Each row of a before or after table is a point. One or more steps were done to the points. Then noise was added and the rows were shuffled. The steps act on how far a point lies along the listed directions, d1 being the first. Name the steps. A step turns or swaps two directions, mirrors them in a line or flattens them onto one, adds a multiple of one to another, or multiplies one. Angles are multiples of 10 degrees, from the lower direction toward the higher: turns from -170 to 170, lines from 10 to 170 but not 90. Use the fewest steps. Two steps may share a direction if one is a turn and the other turns, adds or multiplies; they go together, in the order done. Otherwise the lowest direction goes first.

Directions:
(1): [  3.4 -27.5]
(2): [27.5  3.4]
Before:
[[-6.4  6.3]
 [ 6.9 -1.9]
 [ 3.3  8.2]
 [ 2.9  3.3]
 [ 0.1  0.5]
 [-2.2  9.2]
 [-0.2 -1.3]
 [ 6.5  1.0]
 [-1.8 -0.5]]
After, 9 rows:
[[ 0.2  1.1]
 [-1.2 19.4]
 [ 2.7  0.9]
 [-3.2 23.4]
 [-0.8 -0.7]
 [ 0.2 -3.5]
 [-4.0 18.1]
 [ 0.6  7.4]
 [ 3.4 -6.5]]
Steps: multiply d1 by 2.5; multiply d2 by 0.4

Directions:
(1): [ 11.0 -39.4  28.7   5.2   6.2 -11.1 -17.5  -9.2]
(2): [-21.9   2.2 -12.4  17.1  23.7  -6.1 -32.8  21.7]
(3): [-44.6  -7.8   8.1 -10.1 -12.6  16.5  -4.6 -20.2]
Before, 14 rows:
[[ 8.2  5.1 -0.9 -1.5  1.5  2.0  6.6  1.7]
 [ 1.4  1.1  1.3 -0.2 -3.2  2.0  5.6 -2.9]
 [-9.6  1.9 -2.2 -1.7  4.8  0.7 -7.4  4.9]
 [-4.6 -4.2  0.0  4.2  5.4 -4.2 -9.6  4.6]
 [-3.2 -1.4  0.8  3.9  1.7  0.5 -6.7  3.1]
 [ 3.6  1.8 -0.1 -2.4 -1.9  2.0  9.6  2.7]
 [ 4.7  6.7 -0.1 -7.0 -5.1  4.8 10.6 -3.0]
 [-6.0 -2.2 -2.9  3.0  3.5 -0.4 -5.6 -0.7]
 [ 5.4  3.6 -0.4 -4.9 -6.4 -0.1 11.3 -4.2]
 [ 8.8 -0.2  3.5  0.3  0.6  0.6  1.7  1.6]
 [ 5.6  3.1 -2.5 -5.8 -5.7  0.3 10.0 -5.1]
 [-3.7  4.8 -2.8  3.5  0.2  0.9  1.4  4.4]
 [ 5.1  7.4 -5.7 -5.9 -5.9  1.0  7.7 -1.8]
 [ 3.1  6.6 -5.9 -0.5 -2.9  3.9  3.8  1.5]]
After (14 x 8):
[[  1.0  10.3 -10.5   0.2  -0.6   4.6   3.7   4.3]
 [ 10.6   7.9  -9.1  -1.6   1.1  -4.0   5.8   4.3]
 [ -5.4  -4.9   5.5   1.6  -2.6   2.8  -4.8  -2.6]
 [-10.6   0.4   0.8  -7.7  -3.2   4.4   1.3  -2.6]
 [  5.5  13.4 -11.8  -2.0  -0.7  -0.4   4.7   6.2]
 [ 10.5   8.2  -5.5  -0.1   1.0  -3.5   6.8   5.5]
 [  3.4   4.7  -4.2   1.3   3.0  -0.5   6.7   8.9]
 [ -7.0   6.9  -3.8   1.6  -1.8   2.8   4.6   2.3]
 [  3.5   8.5  -4.7   1.9   5.3   1.2   0.7   6.5]
 [ 10.2  13.6  -7.5  -1.8   1.3   1.1   7.7   7.7]
 [-10.1  -9.2   5.7  -0.9  -0.8  -0.6  -6.7  -3.5]
 [  5.4   2.7  -1.3   1.6  -0.3  -1.0   4.6   1.0]
 [ -6.2  -3.1  -0.5  -1.2  -0.9   1.2  -0.5  -7.3]
 [  4.9  -1.8   0.8   2.7   5.2  -0.5  -4.0   5.2]]
Steps: multiply d1 by 1.6; turn d2 and d3 by 70 degrees

Directions:
(1): [  5.3   5.7  22.4  43.3 -26.0 -21.4  20.4   1.9  -8.2  18.9  12.4   6.4]
(2): [ 47.9  -7.8   3.2  -4.4  32.4 -22.2   1.7  10.2   4.6  16.3 -10.5  13.2]
(3): [  2.3 -13.6 -25.3  39.3  13.5   0.6 -39.6   6.8 -12.4  -9.2  14.0  -2.3]
(4): [  4.9   2.0 -17.9 -12.9 -11.5 -16.4  18.5  29.2 -34.7 -32.2   5.4  15.0]
(5): [ 18.8  35.4  17.3   8.0  -4.5  16.0 -11.0  24.8  28.7 -27.1   8.4   1.2]
Before (12 x 12):
[[ -2.1  -1.0   0.3  -8.9   5.1   6.8  -0.2  -4.2   6.4  -1.8  -4.9  -3.2]
 [ -1.8   2.6  -0.7  -1.9  -5.5  -1.1   7.1   5.6  -3.7  -8.3  -0.2  -1.3]
 [ -3.5  -4.0  -0.5   6.8  -2.1  -0.6  -0.4  -5.7  -2.6   1.0  -0.6  -1.7]
 [  7.2   4.0  -2.4  -1.4  -3.0  -2.0   4.9   8.0  -3.2  -8.3   0.9   5.0]
 [  6.9   4.2   3.6  -9.1   5.1   0.6   4.3  -2.0   8.0   3.7  -4.2  -1.1]
 [  4.7  -0.2   6.9  -7.5   2.3  -0.5   5.8  -1.9   4.0   4.5  -4.6   3.2]
 [  0.7   0.0  -5.9 -11.0   2.4  -3.6   0.7   5.9  -5.3  -3.6  -2.4   1.8]
 [ -3.0  -5.9  -2.1  -2.8   2.2  -2.2   2.5  -3.7  -5.0   3.8  -2.3  -1.2]
 [ -1.9  -1.2   0.8  12.2   0.4   0.7  -3.4  -2.3   0.0   5.4   2.3  -2.1]
 [ -5.4   1.2  -1.8   7.3  -1.3   0.2   0.7  -1.3   0.7   3.7   3.1   0.0]
 [  1.6   0.7  -3.2   4.2   4.0   3.7  -6.5   2.3   0.3  -2.8   3.3   1.6]
 [  6.3  -4.8  -2.6   3.8   3.1  -8.0   3.4   4.3  -6.9   5.0   0.1   3.6]]
After, 12 rows:
[[-0.5  0.2 -5.0 -9.3 -0.1 -3.2  0.9  5.6 -6.1 -3.3 -1.7  1.1]
 [-2.8 -5.8 -2.3 -2.9  2.1 -2.3  2.7 -3.8 -4.9  4.0 -1.7 -1.4]
 [ 1.4  0.9 -3.2  5.0  3.3  3.5 -6.4  2.2  0.2 -2.9  3.5  1.0]
 [-1.4 -0.8  1.5 -6.5  3.9  4.9  1.3 -3.6  5.9 -0.4 -3.9 -3.2]
 [-3.5  0.9 -2.0  6.2  0.3 -0.3  0.6 -1.0  1.1  3.3  2.1  0.6]
 [-2.2 -4.2 -0.6  6.4 -0.2 -0.9 -0.1 -5.3 -2.3  1.3 -0.9 -1.1]
 [-1.4 -1.3 -0.2 10.7  2.0  1.0 -4.2 -2.5  0.4  4.9  1.6 -2.4]
 [ 0.5  1.8 -1.0 -2.4 -4.1 -1.9  6.9  6.2 -3.2 -8.1 -0.7 -0.3]
 [ 3.0  4.7  4.1 -7.8  1.8  2.0  4.6 -2.7  7.7  2.5 -2.9 -2.4]
 [ 1.1  0.3  6.8 -6.8 -0.2  1.2  6.1 -2.2  3.7  3.7 -3.7  2.7]
 [ 1.4 -4.2 -3.4  2.5  0.7 -5.2  2.2  3.1 -6.9  2.9  0.7  2.4]
 [ 5.7  4.3 -2.9 -1.6 -3.7 -1.1  4.7  7.9 -3.1 -8.6  1.1  4.5]]
Steps: multiply d1 by 0.7; multiply d2 by 0.4

Directions:
(1): [-17.6  13.2  19.8  15.3 -28.4   3.7 -24.4  -5.7 -25.2   7.1 -24.3  25.8
 -21.1  22.0  10.4  18.1  24.3 -12.4   4.7  32.5]
(2): [ 10.9  31.7  -5.4  55.9 -21.8  -6.2   5.8  27.3  -6.3  11.0  -2.1  -6.7
 -13.2 -14.4 -19.1 -11.5 -11.5  17.3 -21.9 -10.7]
(3): [-33.8  28.0  -7.2 -10.7 -19.4  15.0  -7.8  21.0  28.4 -14.0 -17.9  -6.6
  36.9  12.2  15.7  -9.3  23.4   0.6 -13.3 -23.6]
(4): [-18.3 -13.6 -14.4  -5.3  -5.4  14.7 -16.4   3.9 -26.1 -28.8  42.8   6.7
 -34.8   0.4  11.2 -11.8  19.2  20.0 -15.9 -22.8]
(5): [-28.0 -11.4  -7.0  -9.7   0.4  -4.3  29.5  21.8 -27.2 -25.5 -39.1   3.2
  -4.1  -5.3  -6.5  -6.1 -18.7  32.7  27.3   6.6]
(6): [ -3.8  -7.0  -1.8  39.7  -7.8  15.2  -0.8  -8.8  -7.7 -28.6  28.1 -15.0
  32.0  34.5  -2.7  -7.3 -17.4  -9.9  30.7  12.9]
Before (12 x 20):
[[  2.0  -4.5   1.8  -0.5   6.3  -1.1   4.0  -5.9   2.7  -6.6   4.8  -5.6
   11.2   3.0  -3.8  -1.6  -5.7  -5.5   9.0   2.0]
 [ -2.1   5.1  -2.4  -9.7  -0.4  -3.6   0.4   4.4   3.0  -0.1  -8.5  -0.6
    0.5  -6.4   1.3   0.0   6.4   1.2  -5.4  -5.5]
 [  2.2  -1.6  -1.6  -3.2   3.3  -3.1   5.6  -0.2   2.8  -2.0  -4.9  -2.9
    1.2  -3.0  -3.5  -0.4  -6.3  -0.4   3.8   1.1]
 [-14.7   5.7  -6.3   2.7  -8.9   9.8  -1.9   4.9   4.1  -8.0   8.6  -6.5
   11.2   7.0   3.9  -4.0   2.3   0.3  -0.1  -6.3]
 [  2.1   2.1   0.8   9.6  -1.1   0.9  -0.6   1.0  -1.8  -2.7   2.6  -2.2
    4.7   5.2  -0.2  -0.5  -4.5  -2.9  -2.0  -0.6]
 [ -7.8  -1.9   2.3  -4.3  -1.0  -1.7   3.9  -0.2  -6.6  -2.1 -10.9   1.3
    0.1   0.6  -0.5   2.4  -2.2   6.0   4.7   0.9]
 [ -4.1  -2.2   4.1   6.5  -3.9   5.3  -7.5  -3.7  -7.4  -2.5   2.4   3.1
   -0.1   7.3   5.6   3.8   3.3  -2.8   4.7   9.9]
 [  6.8  -3.3  -1.8  -4.0   8.4   1.9   3.9  -2.9   5.0   1.8   7.8  -4.0
    5.5  -3.7  -2.7  -3.8  -7.2  -0.7  -6.3  -5.3]
 [ -1.5  -2.5  -0.6  -6.8   0.3  -1.0   1.5  -1.5   0.2  -1.0  -6.8  -2.7
    6.0   0.7   1.8   0.8   0.1  -1.1   0.7  -0.2]
 [ -8.2   8.3  -0.8   4.5  -8.1   5.2  -1.8   7.8   2.6  -4.6  -2.9  -4.3
    7.3   3.8   2.7  -0.9   4.7  -2.9  -2.9  -2.8]
 [ -1.8   1.5   2.6  -3.4   0.0   0.3   0.1   1.9  -0.9   0.9  -7.8   0.8
    0.9   1.5  -1.5  -2.1  -2.4  -0.7   1.2   2.6]
 [  3.1   4.8   2.5   5.9  -3.0  -4.3  -1.6   1.1   2.1  10.5  -4.0   1.2
   -1.1  -3.0  -0.3   3.6   0.2  -1.1  -3.6   2.3]]
After (12 x 20):
[[ -0.7  -4.1   5.8  -5.0   1.4   0.9  -5.7  -5.7  -4.6   4.6  -4.3   5.6
   -4.2   0.7   5.6   7.0   4.3  -3.3   2.4  10.4]
 [ -4.7   4.7  -0.9  -4.1  -5.2  -0.8  -0.2   3.7   1.4   0.5 -11.5  -1.8
    4.7  -0.6   2.4  -0.1   4.0   0.9  -4.9  -3.4]
 [  2.9  -2.0   0.1  -0.1   1.3  -3.7   3.7  -1.3  -2.4  -0.4  -4.7  -0.1
   -5.3  -2.8  -3.9   1.3  -5.2   0.0   3.6   4.6]
 [ 10.4  -7.1  -4.4  -4.5  12.3   1.0   6.0  -2.9   3.6   0.9  14.4  -5.8
    1.7  -8.1  -4.7  -6.1 -10.6   2.6  -8.1  -9.3]
 [  0.6  -4.0   0.5  -4.4   4.9   1.3  -0.3  -3.3   2.0  -4.2   2.7  -1.8
    7.9   5.4   3.5   1.0  -2.6  -5.1   0.3  -1.6]
 [  4.5  -7.2   2.2 -14.8  11.6  -5.5   4.1  -6.4   2.5   0.2   0.6  -0.5
   -0.7  -7.1  -2.6   1.1  -1.3  -2.8   2.0  -0.9]
 [-11.8   4.6   7.2   2.8 -10.1  -1.4  -1.7   0.6 -12.4   1.1 -18.8   7.6
   -5.2   5.2   0.8   6.5   3.6   3.8   4.0   8.3]
 [-34.9  15.7  -8.2 -19.5 -14.6  16.8  -7.6  12.0  20.6 -13.1  -5.5  -5.7
   27.5  11.5  16.6  -4.9  20.6  -1.4  -7.9 -17.8]
 [  6.2   0.0   0.2   9.6   1.2  -2.7   2.3  -1.2   3.5   5.2   4.2  -4.6
    6.7  -0.3  -2.5   0.8  -6.9  -1.8   2.6   1.7]
 [ -4.1   4.7   3.6   0.0  -3.6   0.9  -1.6   3.4  -1.4   1.4 -10.6   1.6
    1.1   3.2  -1.0  -1.7  -0.2  -1.4   0.4   3.9]
 [-24.2  16.6  -2.7  -7.5 -13.5  12.4  -5.5  13.2  16.4 -12.0 -11.1  -6.8
   26.3  11.3  11.7  -3.3  15.8  -5.3  -5.4 -11.2]
 [-10.1  16.7  -4.7   4.7 -11.8   1.6  -2.0  12.8   6.1  -6.4  -9.4  -4.6
   10.9   0.6   2.0  -4.7   8.6   2.3  -7.5  -9.8]]
Steps: turn d1 and d4 by -20 degrees; add 1.5 times d5 to d1; turn d2 and d6 by 90 degrees; multiply d3 by 3

Directions:
(1): [ 55.9  22.1   9.3 -20.7   5.0 -23.3   7.5 -12.6   8.3   2.1 -21.2   2.7
   9.7  22.2   6.5  -2.4  17.1  -1.2  -4.1  -3.3  12.6 -14.1  42.7  17.7
 -15.5 -15.4  -8.7  10.4  -0.2  13.7 -51.1  19.7 -21.1 -23.4 -46.0   3.2
  10.5 -11.6  31.9   8.2  17.9  14.2  -2.8  10.4 -21.0   6.3   2.8  11.0]
(2): [  9.4   8.2  -9.1 -33.9 -39.0 -14.1 -11.8  -0.5  12.9 -17.8   7.0  10.8
 -20.6  17.1  16.1 -18.9 -21.9  -5.5  -4.9   8.6 -10.4  31.1   0.5  14.3
   8.1 -23.4   5.2 -20.5   2.1 -30.4 -10.4  35.3  28.1   9.2   0.0  -3.0
  13.2  25.4 -19.9  15.3 -32.9  50.6   6.7  -3.7  21.8  36.1   4.1 -12.4]
Before:
[[  2.6   0.8   1.8  -1.1   1.6  -4.0   2.1  -1.4  -1.7   3.3  -2.3  -2.1
    2.5  -1.3   3.0   0.1  -0.3  -2.5   1.3  -0.6   1.6  -0.5   4.4  -1.2
   -2.7  -1.7  -2.2   1.9   0.0   1.6  -4.2   0.6  -3.2  -1.7  -2.1  -2.6
    2.4  -2.6   2.3  -2.1   2.3   0.8  -0.3   2.2  -2.6   1.1   0.5   2.1]
 [-12.4  -6.7   2.6  10.6   4.5  10.8  -0.1   1.0  -4.1   0.2   2.5  -2.1
    1.9  -7.0  -4.7   2.9  -2.1  -0.1   3.3   1.7  -2.1   0.0 -11.7  -6.2
    1.3   5.3   2.7   2.7  -1.4   2.5  13.6  -7.4  -0.9   4.7   7.6   0.9
   -2.9  -1.9  -2.8  -3.2   0.4  -9.9   3.6  -3.6  -1.1  -5.7  -0.8  -1.4]
 [ -0.8  -0.6   0.0   1.2   3.3  -1.4  -1.0   1.2  -0.9   2.9  -2.6   2.8
   -0.8  -0.6  -1.3   1.7   4.4   2.0   1.6  -0.6  -1.7  -1.3   2.0  -2.5
    1.0   2.9  -1.4   2.0  -0.3  -0.5  -2.1  -1.5  -0.9   0.9  -1.8  -0.6
   -0.5  -3.6   0.3   0.9  -0.4  -3.8  -1.7   2.8  -0.8  -3.2  -1.1   2.4]
 [-10.0  -0.9  -5.2  -4.1 -15.2  -1.0  -5.1   3.1   3.6  -8.6   6.8   3.4
  -10.9   1.4   4.2  -5.3 -13.5  -0.4   1.9   3.7  -6.9  17.8 -14.6   0.0
    7.8  -3.4   2.7 -12.9   0.8 -13.4  11.4  11.0  19.8   9.3  11.0  -4.4
    3.1  14.2 -17.8   2.1 -20.0  12.7   4.6  -3.4  12.8   9.9   1.4  -9.4]
 [ -5.6  -2.3  -0.4   2.3   3.2   2.3  -1.9   2.9  -2.2   1.8   0.5  -4.4
   -0.8  -1.0  -2.0  -0.5  -0.2   0.0   0.0  -2.4  -1.3  -3.4  -6.4  -2.0
    1.5   2.5   1.6   2.2   0.0  -3.9   1.6  -4.1   2.3   0.0   3.8   1.6
   -1.0  -3.5  -3.3  -3.0  -2.4  -6.5   1.2  -3.8   2.3  -3.6  -1.9  -3.8]
 [ -8.1  -2.3  -2.7  -1.0  -1.1   4.9  -0.7   3.9   2.1  -3.0   2.8   1.8
   -1.5  -1.1  -2.6  -2.1  -6.2  -4.1   3.5   0.9  -1.2   3.2  -6.1  -0.6
    3.4   2.0   1.8  -4.4   0.9  -5.4   3.9   1.5   2.9   4.2   4.1  -0.9
    2.6  -0.1  -5.2   2.1  -3.3   1.8   0.8  -0.2   3.7   1.6   0.4  -4.0]
 [  8.6   4.3   0.1  -0.7   5.0  -2.5   0.8  -2.0  -0.6   2.2  -4.4   1.3
    2.6  -1.2  -1.2   2.1   5.5  -2.0  -1.2   1.0   0.7  -4.1   4.1   0.7
   -4.6   0.2  -4.0   4.6   0.8   4.5  -9.6   0.3  -7.6  -4.0  -5.1   1.2
   -0.9  -4.8   9.7   2.0   7.4  -4.7  -2.9   6.6  -5.6  -3.4  -0.8   2.4]
 [  3.9   1.0   0.4  -2.8  -1.5  -3.3  -1.5   0.9   3.1  -3.0   1.4   0.5
    0.3  -1.4   2.9  -0.9   1.2  -0.9   0.0  -2.0   1.4   3.1   3.8   1.0
    0.2  -2.3   2.7  -1.1   1.1  -1.4  -4.2   3.8   0.4  -1.5  -3.8  -3.9
    1.6   3.5   2.2   1.4  -0.2   4.0  -0.9   0.7   1.6   1.7  -0.7  -1.4]
 [-10.0   0.7  -3.5  -1.2  -4.4  -0.8  -2.5   2.3   1.3  -3.2   2.7  -0.8
   -5.3  -1.6  -1.7  -3.3  -3.8   1.2  -1.2   1.8  -2.8   4.7  -9.6  -0.6
    3.9  -3.0   2.5  -6.5  -2.5  -5.2   8.3  -0.6   9.7   4.9   8.3  -1.8
   -0.1   5.4  -3.5   1.2  -9.4   6.4   2.3   1.1   6.4   3.7  -2.2  -3.9]
 [-14.3  -7.3  -0.1   4.8  -1.7   7.7  -1.4   3.8  -4.3  -0.7   7.0  -2.2
    2.0  -6.9  -4.5   1.3  -5.7   1.3   3.8  -2.0  -0.5   3.2  -7.9  -4.4
    3.0   2.7   5.1  -0.2   2.2  -5.9  14.0  -5.9   5.3   5.8  11.2   1.4
   -4.2   3.5 -11.1  -3.4  -3.8  -5.3   2.7  -3.7   5.6  -3.8  -0.2  -3.7]]
After:
[[-35.4 -14.1  -2.2  13.2  -2.7  19.0  -5.7   5.8  -5.0  -3.8  12.6  -2.2
   -5.6 -13.8  -5.8   1.9 -13.1  -0.2   4.5   3.8  -8.9  10.0 -29.4 -11.5
    9.6   8.4   6.6  -4.6  -1.3  -6.7  34.1 -10.3  11.9  16.0  26.2  -0.8
   -6.3   7.3 -19.2  -5.1 -12.3  -7.2   5.2  -8.4  11.1  -4.0  -1.5  -8.0]
 [ 10.2   2.5   2.2  -3.5   1.4  -5.4   0.7   0.0   3.1  -1.7  -2.1  -0.4
    2.6   0.2   2.6   0.1   4.0  -0.5   0.8  -3.2   3.4  -0.1   8.9   3.0
   -2.1  -3.4   1.3   1.2   1.1   1.2  -8.5   2.8  -4.1  -4.2  -8.7  -3.6
    2.7   0.3   7.2   0.8   3.7   2.7  -2.2   2.6  -2.2  -0.6   0.4  -0.2]
 [-44.1 -18.5  -5.6  16.0  -5.8  19.8  -6.5   9.7  -8.1  -2.2  18.3  -3.8
   -2.8 -18.6  -7.3   1.6 -15.2   1.6   6.4   0.9  -7.1  11.8 -31.1 -13.6
   11.0  10.5  10.1  -6.3   2.0 -14.5  40.6 -15.7  17.0  17.9  35.8  -1.2
   -8.5   9.6 -27.7  -7.6 -14.1 -12.3   4.8  -8.9  16.8  -6.0  -1.8  -8.6]
 [  1.1   0.9   0.0  -2.1   1.9  -2.8  -1.2   0.2  -0.7   1.7  -3.3   4.7
   -2.2   1.2   1.0   0.2   3.7   1.4   1.7  -0.4  -1.4   0.0   3.3  -0.4
    0.6   2.5  -2.1   1.8  -0.2  -2.8  -3.9   0.9   0.4   1.3  -2.3  -1.2
    0.6  -1.8   0.3   1.2  -2.2  -0.8  -1.2   3.9  -0.4  -1.9  -1.7   2.0]
 [-44.8 -16.2  -6.1  20.7  -3.8  17.2  -5.2   9.4  -5.2  -3.5  15.4  -2.2
   -8.5 -18.1  -6.2   3.4 -14.9   2.9   5.9   2.8 -10.6  14.7 -39.1 -16.7
   13.3  14.1   4.5 -11.4  -0.2 -10.2  44.7 -13.4  21.1  18.4  35.5  -4.9
   -6.5  11.0 -27.9  -8.6 -17.8 -15.2   3.3  -7.9  15.8  -7.7  -1.1 -10.8]
 [ 28.2  12.4   3.2 -10.9   1.9 -12.1   1.9  -5.6   3.9   1.5 -10.1   3.1
    3.5   8.3   2.5  -0.2   8.9  -3.2  -3.7   1.3   3.9  -5.2  17.6   7.5
   -7.7  -7.2  -6.5   5.5   1.5   5.6 -27.1  10.8 -11.5 -11.5 -19.8   2.1
    3.7  -6.1  17.8   6.2   8.7   5.8  -2.2   9.9  -9.8   2.8   1.3   4.2]
 [-16.0  -6.3  -2.6   4.4   0.4   5.4  -3.7   5.6  -2.5   0.2   5.2  -3.9
   -3.2  -5.0  -2.9  -1.1  -5.4  -0.3  -0.2  -1.5  -3.6   0.6 -14.6  -5.5
    5.3   4.3   3.1  -1.5  -0.6  -7.8  10.9  -6.3   7.6   4.8  12.1   1.1
   -1.4   0.2 -10.1  -3.2  -7.2  -6.2   2.1  -5.6   7.2  -2.9  -2.6  -7.2]
 [-29.6  -7.0  -5.2  10.7  -0.4   9.3  -3.6   5.7  -2.9  -1.5   8.2  -3.3
   -5.5 -11.5  -6.3   0.5  -6.5   2.2   0.7   2.0  -5.1   4.7 -23.4  -7.5
    8.2   5.2   5.1  -7.6  -2.7  -5.5  26.0 -12.1  14.0  10.7  24.3  -2.4
   -4.9   5.7 -12.1  -3.7 -10.6  -5.7   2.1  -2.0  11.2  -3.8  -4.3  -6.1]
 [ 11.1   3.7   2.8  -5.0   1.9  -8.6   2.5  -3.6   0.0   4.3  -5.4  -1.5
    4.0   3.0   3.8  -0.6   2.0  -2.0   0.6  -1.5   2.7  -2.5  11.1   2.5
   -4.9  -5.0  -2.9   2.5  -0.8   2.6 -11.8   4.9  -4.9  -5.0  -9.5  -2.5
    4.7  -3.9   7.7   0.0   3.6   3.2  -0.5   3.2  -5.0   3.0   1.1   3.0]
 [-22.0  -7.8  -3.5   7.1   0.6  11.5  -1.4   6.7  -1.3  -1.6   7.5  -0.5
   -2.7  -7.1  -4.4  -0.3  -8.8  -3.1   5.4   1.0  -2.9   5.2 -16.7  -6.0
    6.7   7.2   4.2  -6.5  -0.2  -6.8  16.1  -6.2   6.6   9.3  15.3  -2.3
   -1.0   1.1 -11.6  -1.3  -6.2  -5.0   0.8  -2.2   7.6  -2.0   0.0  -6.3]]
Steps: multiply d1 by 3; multiply d2 by 0
